Each point is reached from the start by the listed moves, each made once or not at all, plus a little noise. Say if it took an odd or an even number of moves. Then give how often each move was made.

Moves:
(1): [31  0 41  7]
(2): [ 13  41  -3 -15]
(3): [-14   1   6  21]
Start: [ 7 -5 14  1]
Points:
[23 -6 60 28] => even (1, 0, 1)
[50 37 55 -6] => even (1, 1, 0)
[35 40 57 16] => odd (1, 1, 1)

Moves:
(1): [ 23 -31  28   5   7  13  12 -27]
(2): [ 23  23   3  15  -4   0 -21  -8]
(3): [  7   2  30  11 -32   6   3  24]
(4): [  4   1 -13   1 -23  13  -1 -26]
(5): [ -4  21  40   7  23  -3  20 -23]
(6): [-19  -8  10  -1   4  20 -35  -4]
(7): [  5  29   3 -25   1  44  23  19]
(8): [  5 -13  -7  28   5  18   6  15]
Start: [-15   2   1  20 -16  -9   0 -30]
Points:
[ 11  13  -1  64 -14   5 -15 -22] => even (0, 1, 0, 0, 0, 0, 0, 1)
[ 22 -18  81  73 -38  37  40 -66] => odd (1, 0, 1, 1, 1, 0, 0, 1)
[ 41  21  91  61 -45  21  13 -93] => odd (1, 1, 1, 1, 1, 0, 0, 0)
[-30  31  50  30  17  73  13 -22] => even (0, 0, 0, 0, 1, 1, 1, 1)
[-27  22   1  -2 -36  67 -13 -44] => odd (0, 0, 0, 1, 0, 1, 1, 0)

Moves:
(1): [  5   8   3   7  -6   9 -22   2  -9 -14  -3   5   8   5]
(2): [ 17   5   0   6 -17 -10 -11   1   4  24 -11   7   5  10]
(3): [  6  10   3   8 -12  23   9   1  -8 -14   7 -26   1   2]
(4): [ -1 -12  16 -11  -7 -16  21  21   9 -12   2  33   5   6]
(5): [ -7   1  26 -16  -4  14 -18   9 -11  17   1  -6  -3   2]
(6): [-11 -13   3  20 -16  -8   3  11   1   3 -16   3  -5  -3]
(7): [ 23  -9   6 -25 -11  -8   2 -26  16   7   6  -4 -21   1]
(8): [-15  10  15   2   1 -10  -2  10  -7  -1 -12 -10  13  -6]
(9): [-39  27   4  30 -17   2  36  -6 -19 -10 -30  15 -14 -16]
(10): [ -5 -18  11  -7  -2   4  -7 -10  15  -5   8  15  24 -20]
(11): [ -7   0 -10 -31 -41 -24  -6   0 -17 -11  31  15 -16 -16]
(12): [-15   2  -1   2 -29 -12   2 -11 -12   6   3   7   4  23]
Start: [-11   2  -7  -4  -1   9   4  12   0   0  21 -16   1 -28]
Points:
[ -21  -14   20  -43 -121  -78   14   19   -8   16   25   33  -13  -13] => odd (0, 1, 0, 1, 0, 1, 1, 1, 0, 0, 1, 1)
[ -38   51   19   -1 -100   25   -5   21  -59   -7   19   -5  -16  -43] => even (1, 1, 1, 0, 1, 0, 0, 0, 1, 0, 1, 0)
[ -37    9    2  -30 -119  -35   21  -41  -13   12   26   37  -16  -46] => even (0, 1, 0, 0, 0, 0, 1, 0, 1, 1, 1, 1)
[ -30  -11   27  -41 -113  -43   37   16  -21  -22   43    0  -14  -19] => odd (0, 0, 1, 1, 0, 1, 1, 1, 0, 0, 1, 1)
[-22  20  18 -27 -67 -10   2  45 -34 -50  47  -1  14 -40] => odd (1, 0, 1, 1, 0, 0, 0, 1, 0, 0, 1, 0)
[ -64    6   25   15 -101    2   41   29  -28  -61   23   41    6  -72] => odd (1, 0, 1, 1, 0, 1, 0, 0, 1, 1, 1, 0)

Moves:
(1): [  8 -28  17  19 -15 -18   9  12 -10   5 -11   2  -4  -3 -10   1  -5  -4
 -17  -4   7]
(2): [ -1  12 -10  14  15  19   1   1 -23  12   3   2  37 -14 -17  26 -18  -3
  17  25 -18]
(3): [  5  -3  19 -14  -5 -10   0  37  -7 -35   5   5   1  15  -1   0  -4   0
  18  31 -11]
(4): [-19   2  -2 -19  10 -16 -14 -14 -20   4  15   0   2   3 -22   2  24  -5
  -5  11   7]
(5): [ 27   9  26  12  13  -9 -28   2  -2  11  -4  -9   3   6  14   1 -12  20
  -5   6   8]
(6): [ -1 -13   6 -16 -34  -5 -14  20  23  19 -18  19  17 -20  -3   7 -18  -1
  -8   6   0]
(7): [ 20 -17 -12   0 -17 -22   5 -19 -10  27   2   8 -19  16   1   5  20 -15
 -16  18  -7]
(8): [ -9   3   2   5   2  14   3   1  22   3  13   1 -17 -23  -2   2   2   5
  16   5   6]
(9): [  5 -15 -18  23   2 -10 -16  15   8  25  -7  13 -18 -13  15  -5  16  -3
 -12   0  -2]
(10): [-11 -12  30  -3  -3   5  20 -11 -10   5  -3   2   9 -17  12  31   7  17
   9  -7 -27]
(11): [-15   0 -19  20   3  -1 -14   1   1 -19  -7  -5 -14  10  -3  29  -7   7
   2  -2   3]
(12): [ -1  22   9   0   0   7   3  -7 -35  -1 -12  28 -22  -2 -10  -6  -9 -30
  -6 -17   8]
(13): [ 10   4  15  10  16  31 -16   0  -2 -19  -5   6 -10  -6 -16  11  -1   9
   1  17 -19]
(14): [-29   2   8  -2   0   9  18  -6  -3   6  -5   6  -7  18  26 -35 -11   0
   5  18  -3]
(15): [ 15  -8  17  24 -15 -18 -25 -20  17  -3 -10 -15   6 -10 -20 -15  -1  -8
  24 -13 -25]
(16): [ -4  -4 -22  -8 -13   7  -5  10 -25  17  23  16 -15  -4  -1   2  -1   8
  33 -16   0]
(17): [-18  30  15   3  -9 -21  -6  32 -20   3  -2  12  14  45  23   2   7   2
  -8 -15 -33]
(18): [-10   1  16 -16   3 -19  -9 -15   6   3  -3   1 -20   7   0   7 -28  13
  -6  -6 -10]
(19): [ 15  -7  -7 -18 -15  10 -33  -3 -27  10 -30 -31  -4   7  -3 -30   7  10
 -14   2   1]
(20): [  9   8 -10   6  29 -19  -2  11 -17 -15 -39  -5  -1 -12 -13  -8  31  12
  13  18   3]
Start: [-13  -9   7  -9  -1  -2  14   4   6   2   6  -6   3 -15   2   3  12  -2
  12   1 -14]
Points:
[ 26 -43   3 -15 -34 -27 -44  42 -60  61 -11   1 -58  32  53 -59  27  17
  20  59 -27] => odd (0, 0, 1, 0, 1, 0, 1, 0, 1, 0, 0, 0, 0, 1, 0, 1, 0, 0, 1, 0)
[-43  37  73 -28 -45 -10 -16  94 -40  26   5  71 -25  20  47 -25 -35   0
  56  19 -37] => even (0, 0, 1, 0, 1, 1, 0, 1, 0, 0, 0, 1, 0, 1, 0, 1, 1, 0, 0, 0)
[-52  15  20  12   7  16 -50  40 -63 -29 -33  52 -20 -59 -78  18  -3  -9
 121  84 -62] => even (0, 1, 1, 1, 0, 1, 0, 1, 0, 0, 1, 1, 1, 1, 1, 1, 0, 0, 0, 1)
[-46  43 -20  59  16  44 -37  57 -68  23  12  66 -42 -23 -10  65   1  -7
  54  -1 -67] => even (0, 1, 0, 0, 0, 0, 0, 1, 1, 0, 1, 1, 1, 0, 0, 1, 1, 0, 0, 0)
